Each row of a before or after table is a point. The points were changed in one or more steps. Then noise was added and the rows were shuffled. The steps act on columns, c1 being the first. Name the steps. A step turns or swaps two columns, mirrors them in a line or flattens them onto one, adds a multiple of one to another, or multiplies or shifts one. Angles are multiples of 10 degrees, from the lower column toward the higher: turns from -170 to 170, lines from 10 to 170 but not 90. Use the fewest steps. Two steps may share a column if one is a turn and the other turns, adds or multiplies; they go together, in the order done. Otherwise the lowest column goes first.
(in the rows, 128 means zero)

Before (8 x 3):
[[210 155 142]
 [107 169 130]
 [ 68 166 162]
 [ 68 136 119]
 [144 131 109]
 [138 102  85]
 [ 72 162 104]
 [154 210 136]]
After:
[[128 161 169]
 [125 119 135]
 [129 112 134]
 [127 137 213]
 [129 126 168]
 [126  82 102]
 [127 106 161]
 [125 143 158]]
Steps: multiply c1 by 0; swap c2 and c3

Before, 13 rows:
[[123 167 153 121 136 154 123 193]
 [130 128 140 146 190 138 114 169]
 [134 116  87  56  89 151 173 104]
 [142 115 165 152 116  90 115 107]
 [ 83 108 109 140 140 131  73 205]
 [ 83 120 105 185 128 118 158 141]
 [104  99 122 227 117  86 148 149]
 [120 113 102  85 105  83 115 127]
 [112 121 122 132 112 185 116 162]
 [154  95  79 182 106 107 178 228]
 [ 79 122 148 137 124 124 131 162]
 [118  65 207  72 118 100 175 105]
 [125 136 103 173 113 133 125 167]]
After, 13 rows:
[[135 117  99  58 113 151 173 103]
 [153  95  93 181 120 106 178 227]
 [127 127 135 147 154 139 114 170]
 [104  99 122 228 124  86 149 148]
 [ 83 107 115 139 133 132  72 204]
 [121 112 110  86 118  81 115 128]
 [126 136 110 173 123 132 124 167]
 [ 78 123 143 137 127 123 131 163]
 [144 116 153 151 122  90 114 107]
 [112 121 125 131 121 185 116 163]
 [ 84 119 112 186 128 117 158 143]
 [123 167 144 119 132 156 122 192]
 [119  65 183  72 123  99 175 106]]
Steps: multiply c3 by 0.7; multiply c5 by 0.4

Before, 12 rows:
[[143 224 127  98 158 131 136 140 119 146 177]
 [ 94  90  72 125 152  86 123 163 105 106  80]
 [144 110  64 115 134 121 139 127 143  92  72]
 [177 171 143 137 130 120 131 128  90 157 151]
 [ 93  99 130 112 169 135 140  91 148 125 115]
 [111 106  89 106 152 113 102 113 168 173 100]
 [167 165 126 108 144 139 180 167 121 172 182]
 [122  95  64 137 106 120 102 157 123  84 139]
 [179 168 161  97 161 142 117 176 127 139 157]
 [ 97  92 111  53 120 106 127 101 135 136  93]
 [190 157 106  98 179 116 130 137  98 137 188]
 [117  92  45 120 135 163 104 153  83 107  90]]
After:
[[207 170 141 135 129 119 133 130  99 155 161]
 [ 84  87 107  53 121 107 128 102 124 133  93]
 [211 167 163  96 165 135 116 177 137 140 158]
 [228 156 102  98 180 118 130 138 119 134 192]
 [120  92  62 136 107 133 102 160 126  83 143]
 [ 75 100 129 113 167 137 139  90 141 124 110]
 [109  94  51 120 134 179 106 156  73 108 108]
 [191 168 125 109 142 137 181 170 141 172 182]
 [ 75  85  69 130 153 100 123 159  89 104  88]
 [154 107  57 116 137 133 138 126 127  94  70]
 [150 222 127  98 157 126 134 142 135 144 177]
 [104 106  84 104 149 123 101 113 159 175  85]]
Steps: multiply c1 by 1.6; turn c3 and c6 by -10 degrees; turn c9 and c11 by -20 degrees

Before, 10 rows:
[[161 148 124 149 135 128  96  82 113 107 189 157 158 171 181  55 182 106]
 [116  54  63 154 130 188 136 178 118 151 146  93  93 125 112 120 132  94]
 [132 117 106 163 130  96  95  88 183 129 120  64 117 129 196 186 150 134]
 [190 121 120 157 137 139 116 154 130 165 137  72 154 155  95 141 143 112]
 [ 86 101 141  86  67  95 145 165 116  79 157 127 141 110 117  96 200  81]
 [138 143 136 173  80  93 138 162 100 172 155 147 188 124 137 112 132 163]
 [126 146 100 112 119  84 126 123 159 178 132  91 147 108 199 178 111 112]
 [155 171 118 183 110 105 140 110 100 155 156 119 153 154 135 128 118 112]
 [179 115 141 171 138  59 117  30 178 171  89 125 106  92 157 119 136 111]
 [126 161 130 164 131 122 147 147 173 112 139 130 111 122 149 128 212 160]]
After (10 x 18):
[[107 171 159 112 110 157 143 110  98 156 129 141 187 153 135  76 119 111]
 [140 146 141 107 117 169 126 125 161 178 152  99 115 107 200 127 113 111]
 [ 88 117  87 159 138 205 115  32 178 171 128 118 166  93 158  70 135 111]
 [173 102 152 107  68 151 144 165 117  80 107 114  91 108 117  48 201  83]
 [126 145 151  76  82 164 139 163 101 170 109 155 184 124 138  65 132 164]
 [129 115 129 146 130 160  94  89 183 129 150  58 161 131 198 136 150 134]
 [130  54 166 168 130  68 134 178 120 153 181  57 147 123 112  71 132  93]
 [131 160 137 150 130 133 149 148 172 113 122 147 161 122 151  78 214 160]
 [ 64 122 140 108 137 129 115 151 131 165 130  68 161 153  94  92 144 113]
 [ 97 148 189 101 134 135  94  80 113 106 111 166 154 171 181   9 182 107]]
Steps: turn c1 and c6 by 170 degrees; add 0.5 times c2 to c12; turn c3 and c11 by -110 degrees; turn c4 and c13 by 80 degrees; shift c16 by -50

Before, 13 rows:
[[100  85 114 152 147 126 163 105 103 186 167 158 107 156  89 120 125 102
  190 123  69 111 133 152 119 100 144 160 150  86 163 104]
 [ 72 154 148 135 169 134 180 131 101 145  76 131  86 136 130  86 116  83
  167 144  88 119 172  81 177 161 140 166 149 164  90  93]
 [105 140  75  90 114 149 105 124  66 112 136 147  84 106  75 112 131 180
  108 172  87 156 116 103 126 149 153 113  85 160 113 147]
 [104 150 140  66 130 140 165 158 102 195 169 195 128 176 109 122 166 183
  112 161 145 187 150  92 156  88 127 160 127 161 130 149]
 [ 88  55  97 155 103 122 118 100  93 157 107 175 109 146 157  85 152 143
  115 129 150 131 106 164 106  89 145 109 148 109 114 165]
 [133 140  48  84  71  92 128  79 123 131 139 119 140 109 142 160  89 129
  133 125 158 116 137 169 161 185 175 118 148 142 137 129]
 [151 152 137 132 147 163 107 135  69 150 155 113 143  84  77  92 158 146
  153 158  90 180 114 112 201 148 121 119 139 123 111 101]
 [123 126 113 128 109 129 187 138 146 163 147 100 129 113  77 162 105 120
  132 202 122 159 189  81 201 153 101 128 164  82 102 176]
 [131 132 118 131  84  66 191 107 156  97  83 140  77 109  88 174 101 154
  116 141 116 141 121 122 167 111 175 133 118 141 108  86]
 [124  65  81  90 114  80 126  77  87 135 126 201 163  90 171 122 185 157
  160 128 156 158 136  83 117  92 147 136  94  78 162  94]
 [141 146 115  66  90  77 106 153  68 146 133 182 146 167 170 181 142 109
  122 123  96 189 188 153 101 105 118 104 155 122 148 177]
 [167 115  71  81 126  98 135  69 155 150  88 144 107 128 166 103 162 122
  142 177  88 145 163 140 169  90 125 114 146  77 179 152]
 [156 147  85 134 127 108 103  81  98 182  87 129 160  89 172 183 142 124
  119 126 135 101 159  75 121 161 173 120 134 152 155 172]]
After (13 x 32):
[[128 147 111  65  93  75  90 152  72 145 101 186 146 170 172 174 160 112
  124 124 161 192 184 151  83 106  97 106 119 126 148 169]
 [ 86  53  95 156 102 118 121  97  93 157 133 176 108 146 157  79 152 140
  119 126 102 136 105 166  93  90 125 106 108 113 115 167]
 [138 141  50  83  69  92 150  79 128 135 115 121 144 110 146 164 144 128
  132 128  99 113 141 171 182 182 167 118 172 140 139 146]
 [131 127 112 131 108 128 163 141 143 159 131 104 125 116  79 165 158 120
  134 202 137 156 192  80 243 154  81 130 158  83 103 153]
 [ 93  84 118 150 149 126 178 108 102 188 169 158 108 153  91 153 150 102
  190 124 188 108 132 149 111  99 154 161 135  86 162 115]
 [ 77 150 148 137 169 132 192 130 101 147 103 133  86 139 131  54 147  81
  166 145 168 121 169  80 208 160 158 169 147 167  89 104]
 [170 149  82 131 123 108 112  82  98 179  50 132 157  90 169 137 134 126
  117 123 123 101 161  73 115 159 140 119 117 149 148 189]
 [ 90 149 140  71 129 142 159 161 101 193 174 193 132 174 107 159 131 184
  110 161 113 189 153  92 173  83 120 164  89 162 131 145]
 [111 143  77  90 115 148 113 122  68 111 141 150  86 104  68 121  83 180
  107 173 169 156 121 103 123 146 141 114 113 164 112 156]
 [162 149 137 133 151 166 110 135  63 148 183 118 143  83  77 126 141 144
  151 158 171 180 115 112 245 147 134 121  97 123 112 100]
 [170 111  72  78 127  99 126  69 155 148 105 144 107 133 167  74 150 122
  142 175 165 148 166 138 192  89 113 112  97  75 176 151]
 [133  64  79  88 109  81 144  72  87 138 131 203 164  89 171 120 105 156
  162 127  98 159 137  83 111  93 159 132  63  76 161 107]
 [135 132 121 130  84  66 221 107 152  99  55 139  78 110  87 126 114 155
  120 142 144 143 120 119 193 111 188 133 153 141 106 113]]
Steps: add -0.3 times c14 to c1; turn c27 and c32 by 30 degrees; add 0.5 times c27 to c7; multiply c11 by 1.3; turn c11 and c16 by 40 degrees; turn c17 and c29 by -80 degrees; multiply c21 by -1; multiply c25 by 1.6
